Each row of a before or after table is a point. The points were changed in one or more steps. Then noise was added and the rows were shuffled. The steps act on how far a point lies along the listed directions, d1 being the first. What was done? A step turns or swaps two directions, mirrors them in a line or flattens them onto one, adds a multiple of one to another, or multiplies one. Angles are multiples of 10 degrees, from the lower direction toward the higher: turns from -170 to 170, lines from 10 to 170 but not 90. Use the fewest steps. Two steps may share a direction if one is a turn and the other turns, adds or multiplies; they go together, in the order done. Otherwise the lowest direction goes first.

Directions:
(1): -0.45  +0.40
(2): -0.40  -0.45
Before (13 x 2)
+0.19  +0.61
+0.18  -0.69
+0.02  -0.88
+0.25  +0.17
+0.02  -0.05
-0.25  -0.18
+0.00  -0.17
+0.13  -0.80
+0.09  -0.08
+0.09  +0.65
+0.42  +0.61
+0.47  -0.69
+0.10  +0.45
After (13 x 2)
-0.58  -0.61
-0.49  +0.69
-0.23  -0.74
-0.01  +0.41
-0.09  -0.94
-0.02  +0.54
-0.27  +0.19
-0.10  -0.23
+0.27  -0.17
-0.25  -0.68
-0.14  +0.67
-0.03  -0.05
-0.09  -0.06
Steps: mirror d1 and d2 in the line at 130 degrees

Directions:
(1): -0.12  -0.71  -0.03  -0.45
(2): +0.28  +0.28  -0.58  -0.48
(3): +0.49  -0.37  -0.35  +0.48
(4): -0.63  -0.02  -0.52  +0.24
Before (11 x 4)
-0.03  +0.64  -0.18  -0.18
-0.20  +0.46  -0.07  -0.01
-0.75  -0.10  -0.03  +0.39
-0.15  +0.04  +0.12  -0.87
-0.34  -0.02  -0.57  +0.00
-0.54  +0.03  -0.46  +0.18
+0.30  +0.99  +0.47  -0.78
+0.37  +0.05  -0.42  +0.25
-0.49  -0.20  +0.53  -0.34
-0.30  +0.02  -0.08  +0.42
+0.32  +0.97  +0.35  -0.90
After (11 x 4)
-0.17  +0.11  +0.16  -0.80
-0.33  -0.07  -0.24  +0.13
-0.32  +0.06  -0.41  -0.04
+0.06  +0.13  -0.22  -0.21
+0.16  +0.16  +0.16  -0.91
-0.15  +0.07  -0.16  -0.07
+0.37  +0.12  -0.36  +0.35
-0.26  -0.04  -0.08  +0.25
+0.22  +0.12  +0.22  -0.79
-0.50  -0.14  +0.47  -0.38
-0.52  -0.10  -0.08  +0.19
Steps: flatten d1 and d3 onto the line at 120 degrees; multiply d2 by 0.7; multiply d4 by 0.7

Directions:
(1): -0.88  +0.08  -0.41  +0.08  +0.59  +0.03  +0.16  -0.51  +0.23
(2): -0.13  -0.24  -0.44  -0.69  -0.78  +0.12  +0.38  -0.21  +0.29
Before (10 x 9)
+0.56  -0.08  +0.39  +0.15  -0.18  -0.07  -0.10  +0.39  -0.12
-0.98  +0.14  -0.34  +0.23  +0.53  +0.18  +0.25  -0.60  +0.38
+0.46  -0.23  +0.32  -0.37  -0.61  -0.04  +0.16  +0.27  -0.20
-1.22  +0.00  -0.47  -0.08  +0.62  +0.01  +0.08  -0.83  +0.24
+0.70  +0.05  +0.22  -0.56  -0.72  +0.10  -0.10  +0.30  -0.22
-1.07  +0.05  -0.85  -0.47  +0.26  +0.02  +0.26  -0.53  +0.29
+0.97  +0.24  +0.25  -0.12  -0.67  +0.09  +0.03  +0.33  -0.11
+0.69  +0.08  +0.52  -0.11  -0.45  -0.36  -0.46  +0.54  -0.37
+0.82  -0.28  +0.38  -0.28  -0.47  -0.15  +0.04  +0.44  +0.11
+0.64  -0.15  +0.08  -0.32  -0.44  -0.11  -0.18  +0.20  +0.10
After (10 x 9)
+0.29  +0.09  +0.38  +0.47  +0.34  -0.09  -0.21  +0.25  -0.15
-0.19  -0.19  -0.36  -0.61  -0.94  +0.28  +0.44  -0.24  +0.42
+0.17  +0.34  +0.53  +0.45  +0.48  -0.44  -0.62  +0.32  -0.41
-0.24  +0.01  +0.38  +0.36  +0.72  -0.15  -0.03  -0.02  -0.27
+0.14  +0.56  +0.23  +0.74  +0.81  -0.01  -0.22  -0.02  -0.15
-0.34  -0.34  -0.43  -0.99  -1.00  +0.10  +0.28  -0.44  +0.35
+0.00  +0.04  +0.42  +0.52  +0.93  -0.23  -0.19  +0.16  +0.06
-0.05  +0.09  +0.05  +0.32  +0.70  -0.23  -0.34  -0.06  +0.06
-0.20  +0.41  +0.26  +0.34  +0.91  +0.00  -0.36  -0.03  -0.31
-0.67  -0.09  -0.84  -0.91  -0.47  +0.07  +0.39  -0.41  +0.28
Steps: swap d1 and d2

Directions:
(1): -0.19  +0.22  -0.59  -0.84  -0.03  -0.31  -0.17  +0.65  +0.23  -0.10  +0.42  -0.50
(2): -0.16  +0.53  +0.15  +0.56  -0.19  -0.54  -0.46  +0.07  -0.16  -0.78  +0.53  +0.29
(3): +0.85  -0.01  -0.90  +0.29  -0.18  -0.36  +0.31  +0.25  -0.17  +0.02  -0.23  +0.42
(4): +0.12  -0.40  +0.51  +0.16  +0.42  -0.41  -0.20  +0.77  +0.30  +0.59  +0.29  +0.47
Before (9 x 12)
+0.56  +0.21  -0.14  +1.03  -0.20  -0.62  -0.20  +0.33  -0.35  -0.42  -0.01  +0.83
-0.04  +0.05  -0.18  +0.12  +0.02  -0.24  -0.05  -0.15  -0.26  -0.16  +0.02  +0.16
+0.32  +0.06  -0.46  +0.49  -0.12  +0.12  +0.16  -0.52  -0.28  -0.13  -0.41  +0.32
+0.86  +0.11  -0.37  +0.63  -0.11  -0.15  +0.32  -0.42  -0.55  -0.27  -0.06  +0.43
-0.09  +0.01  -0.49  -0.85  +0.16  -0.21  -0.12  +0.69  +0.26  +0.22  +0.54  -0.38
+0.09  -0.24  +0.12  +0.09  -0.05  +0.27  +0.17  -0.06  +0.19  +0.17  +0.02  -0.07
+0.18  +0.07  -0.09  +0.34  -0.07  +0.06  +0.00  -0.28  -0.05  -0.35  -0.27  +0.18
+0.96  -0.19  -0.19  +1.07  +0.06  -0.46  +0.28  -0.14  -0.27  +0.16  -0.50  +0.82
+0.06  -0.09  +0.07  -0.15  +0.15  +0.02  +0.35  +0.01  -0.02  +0.28  +0.09  -0.31
After (9 x 12)
-0.11  +1.20  +0.34  +1.75  -0.58  -1.12  -0.96  -0.04  -0.65  -1.88  +0.76  +0.94
+0.03  +0.34  -0.27  +0.25  -0.18  -0.11  -0.16  -0.18  -0.07  -0.71  -0.02  +0.07
+0.06  -0.41  +0.07  -0.20  +0.02  +0.56  +0.33  -0.19  +0.23  +0.40  -0.22  -0.34
+0.16  -0.42  +0.03  -0.43  +0.27  +0.30  +0.59  -0.04  +0.09  +0.71  -0.22  -0.42
+0.20  +0.25  -0.82  +0.11  -0.22  +0.05  +0.07  -0.41  -0.25  -0.35  -0.26  +0.03
-0.11  +0.26  -0.22  +0.29  -0.08  -0.49  -0.23  -0.05  -0.29  -0.50  +0.26  +0.24
+0.25  +0.25  +0.08  +0.86  -0.18  -0.09  +0.06  -0.80  -0.38  -0.51  -0.37  +0.23
+0.56  +0.56  -0.52  +0.53  -0.30  -0.39  +0.05  -0.39  -0.63  -0.85  +0.28  +0.22
+0.48  -0.53  -0.32  -0.40  +0.41  -0.27  +0.13  +0.94  +0.31  +0.91  +0.20  +0.22
Steps: turn d1 and d4 by 50 degrees; add 1 times d1 to d3; multiply d2 by 3
